Each row is a point. Examples show where two turns around zero, p and q, send a point. Write where each new point lands after one turn and then the other. Backwards means that the second turn is done in reverse. Each puzzle has new turns, and all numbers are rounded.

Turn p:
17,17,-9 -> 25,-1,-3
19,-10,1 -> 6,-20,6
-3,-15,23 -> -18,-5,21
-33,8,-14 -> -14,25,-23
Turn q:
-19,-4,-9 -> -21,-2,0
7,13,48 -> 26,43,5
0,11,6 -> 4,9,-8
-6,-14,-5 -> -10,-6,11
15,-10,-31 -> 1,-36,-1
4,3,-10 -> 1,-9,-6
Where do these land?
p, then q: -9,-13,24 -> -11,26,6
p, then q: 17,-14,-8 -> -2,-11,20
p, then q: -9,15,6 -> 7,7,-15
p, then q: -8,-16,-32 -> -23,-29,-1
q, then p backwards: 9,28,10 -> -4,21,-23

Turn p:
-6,-26,-11,31 -> -7,-14,-14,37
-4,30,32,-17 -> -4,-4,32,-35
37,28,33,-28 -> 34,-9,20,-49
7,7,25,-34 -> 1,-4,2,-43
-16,-24,-18,23 -> -15,-3,-16,34
-13,-6,-40,31 -> -5,19,-7,48
-5,-9,-20,-7 -> -4,15,-17,6
Turn q:
15,-20,-13,11 -> 17,1,-20,-16
25,45,-12,-43 -> 25,37,41,31
-17,-33,-4,-2 -> -1,-22,0,-30
-38,-7,3,36 -> -44,-9,-20,-18
14,15,25,-1 -> 2,-5,-2,32
Where do these land?
p, then q: 47,-42,15,-1 -> 51,7,-15,-36
p, then q: -24,24,-8,-5 -> -25,-2,13,21
p, then q: 24,31,2,7 -> 19,-9,-8,33
p, then q: -29,17,3,-14 -> -24,-7,24,10
q, then p backwards: -22,-48,-27,-8 -> 16,7,42,-39
p, then q: 3,18,15,21 -> 1,-25,-13,14

Turn p:
-1,8,-2,3,-9,13,-22,-9 -> 15,6,3,-3,7,-1,-23,-4
1,21,-2,8,24,8,-5,-21 -> 6,-17,24,12,19,10,-11,2
-25,7,-14,16,-4,9,-13,-17 -> 5,-4,-5,1,27,-12,-25,11
-12,-2,14,34,-13,-22,-28,11 -> 28,-9,-27,21,-14,-23,-14,11
4,-27,17,-32,10,-2,27,0 -> -29,-1,14,-24,-26,7,22,9
-2,-15,-2,-28,-3,-30,27,24 -> -19,18,-7,-5,-17,-6,45,12
16,19,-3,-5,-13,0,-20,-4 -> 22,17,11,6,1,-2,-8,-15
2,32,6,17,-22,16,-1,-6 -> -2,10,2,25,8,-4,-29,-21
6,-21,7,-26,13,-3,16,44 -> -14,12,-18,-10,-27,30,34,10
9,-23,-21,12,16,9,19,-23 -> -13,-33,3,-23,21,-2,10,-12
Turn q:
-12,21,12,11,34,-6,-4,-8 -> 10,32,1,28,-6,-4,-13,-6
0,6,4,16,-24,-14,9,10 -> -5,-10,24,1,-12,-3,21,0
-14,21,29,-10,-10,14,28,6 -> -5,29,11,-16,-24,9,10,27
12,-12,-38,-19,-27,-16,-8,-1 -> -2,-41,-7,-16,17,-29,7,3
20,-14,4,-23,13,19,-39,-1 -> 0,-6,-6,-16,27,12,-44,-7
-20,-8,11,6,-17,-8,10,-6 -> -6,6,3,-12,-18,-4,19,-13
-37,-13,-13,2,-4,14,14,1 -> -27,12,-26,-4,-6,-2,23,-4
28,-24,-10,-25,-10,-7,-11,26 -> 7,-25,8,-24,41,5,1,5
1,1,-2,14,21,-2,16,-23 -> 19,6,-18,20,-16,4,2,-4
22,22,4,29,23,6,-15,-5 -> 8,-2,12,39,-5,13,-26,-1
Where do these land?
p, then q: -16,3,-17,25,13,-3,-9,0 -> 7,-6,-10,19,26,12,3,-8
p, then q: -5,-10,23,-13,9,-8,-30,-3 -> -5,-16,29,-20,12,10,-3,11
q, then p backwards: 15,12,22,2,-10,12,34,-8 -> 0,-11,23,-22,21,-8,-20,16
p, then q backwards: -24,7,-25,8,-17,-12,3,-13 -> -11,8,-23,-24,14,-13,-10,13
p, then q: 47,-9,-6,-2,-8,-11,14,-14 -> 32,-1,-14,-22,-34,-4,5,-4
p, then q backwards: 14,-13,8,-8,0,20,48,-5 -> -26,-17,1,20,-33,17,-18,12
p, then q: -20,14,8,-17,10,28,-20,4 -> -26,8,14,3,14,12,-30,10
q, then p: 2,5,6,-19,17,-29,-29,18 -> 21,-20,32,18,-12,9,8,15
p, then q backwards: -13,-9,-19,23,-13,4,-11,22 -> -3,-16,-21,-17,24,9,5,-16

Turn p:
-10,-8,4,1,0,11,39,0,-7,34,-41 -> -6,8,-18,-1,38,33,15,19,28,9,-17
14,-6,17,-1,26,8,-10,-2,3,-12,31 -> -14,-2,15,-14,-18,-29,1,-2,-7,-24,-11
-26,4,7,1,6,-7,-11,12,21,-24,38 -> -21,-6,6,-11,-14,-37,-6,-24,-3,7,27
3,17,12,-12,-17,5,-7,9,-11,-5,29 -> 18,-15,2,-17,-13,-13,-9,-2,7,-16,21
9,12,-13,15,13,-3,-3,28,-5,-13,15 -> 4,11,19,4,13,-22,0,3,-17,-12,21
-12,-13,-3,22,-11,-2,-3,-21,-23,18,-20 -> 3,-8,14,2,11,29,-17,10,5,24,-20
6,-15,13,-15,1,-17,-17,24,0,-28,14 -> -1,7,-12,0,-23,-37,-13,15,-12,1,12
-5,6,-5,1,-3,24,-8,-8,4,21,-48 -> 1,14,-21,-8,19,46,-1,-6,-11,3,-16
17,11,17,12,-9,-17,-1,-2,19,-25,17 -> 6,21,13,9,-28,-20,-5,-15,13,-6,10
5,-23,-29,0,-17,24,19,-9,5,23,-25 -> -16,-11,-14,26,17,45,5,13,4,-7,-5
-9,2,-25,-12,1,12,26,-31,-19,8,-45 -> 5,-6,-6,3,11,51,36,16,-3,22,-14
7,12,4,-11,9,-38,-24,3,13,4,36 -> 20,-14,0,9,-11,-48,-7,-28,-5,-2,-5
Turn q:
-32,33,27,-22,-12,16,-12,22,-6,-29,-27 -> -31,-29,5,16,-47,23,-11,3,-21,12,-21
5,14,-20,18,-4,-11,-6,-6,-3,10,-22 -> -10,-1,14,-2,28,-1,1,4,-2,-10,-24
-23,10,0,10,-28,32,19,26,-8,-8,22 -> -28,0,-17,0,-17,45,12,2,18,-5,16
-10,9,23,3,-8,2,-20,4,-4,21,-20 -> 10,-9,15,14,-6,14,0,14,4,17,-27
-5,-6,4,12,-28,-26,0,8,18,4,27 -> 9,23,-5,-6,5,21,-14,-32,20,6,-3
-11,21,-2,16,1,-3,14,-2,0,-28,-17 -> -36,3,9,-7,-12,-6,8,-8,-7,-9,-15
20,-26,-14,-26,10,6,28,-26,-25,5,1 -> 24,-4,-30,-27,7,-22,17,18,-19,-16,15
7,5,-15,-14,6,6,-3,-5,4,10,40 -> 9,20,-9,4,11,9,-16,7,-7,-3,34
30,3,-2,0,-1,-1,-23,29,4,-21,-15 -> -3,-29,10,20,-4,-11,-24,-10,13,-25,-5
-9,-10,-12,17,12,-6,-17,-13,-32,-21,-28 -> -11,-9,-7,24,9,-22,29,-6,-19,-13,-26
13,-10,32,-6,16,6,8,-31,15,6,4 -> 29,14,20,-14,-23,-20,10,9,-3,9,11
20,-21,-9,12,20,-30,16,11,5,31,30 -> 18,27,-19,-10,30,-23,-14,2,36,9,12
-6,-23,-11,-20,16,9,-4,-17,31,18,4 -> 21,-8,12,-11,16,-8,3,-4,-12,28,31
Where do these land?
p, then q: -2,14,27,0,-18,-10,8,21,-8,29,37 -> 22,2,15,4,2,-30,-28,-36,-4,5,17
q, then p: 37,-17,-6,7,8,-8,25,-2,7,10,7 -> 7,5,-15,16,-21,-32,21,-13,-8,-6,2
p, then q: 9,0,5,21,10,-2,-14,27,-5,13,8 -> -3,6,3,27,-8,-24,-15,-2,-9,1,-12
p, then q: -29,4,-22,-17,1,18,0,-10,-11,8,-36 -> -2,-18,-18,-5,14,3,20,39,-2,4,27
q, then p: 10,29,23,19,-1,-6,-13,-5,1,20,27 -> 17,32,0,-19,5,4,-13,-27,-2,-20,14
q, then p: 17,2,6,21,6,0,36,14,12,-23,0 -> -5,-6,-22,4,-25,-10,8,-24,11,24,19
q, then p backwards: 12,12,19,-2,-21,13,-16,3,11,11,2 -> 15,4,-1,16,-23,5,-1,-19,-18,0,0
p, then q backwards: -18,4,-20,-27,8,4,-12,-26,-31,-22,-28 -> -38,-5,14,-32,-13,21,8,-26,-7,16,-16
p, then q: 11,-10,-20,12,-20,-15,6,6,3,-16,1 -> -3,21,8,15,1,13,5,-3,28,-7,-3
p, then q: 9,-1,38,-3,-1,-21,-9,15,7,12,5 -> 1,-4,18,0,18,-10,-30,-18,-14,-3,-15
q, then p backwards: -36,-28,-4,-6,3,23,-17,-35,-13,-14,-15 -> -4,16,-49,-27,26,-10,1,-16,1,-17,-7
p, then q: -26,-5,-31,-40,15,29,-16,-12,-7,-23,-10 -> 2,-11,-58,-10,9,20,28,18,-7,-3,10
p, then q: 7,-5,-16,15,10,-26,23,3,35,-6,4 -> -20,39,18,-11,5,-4,14,-5,12,10,-16
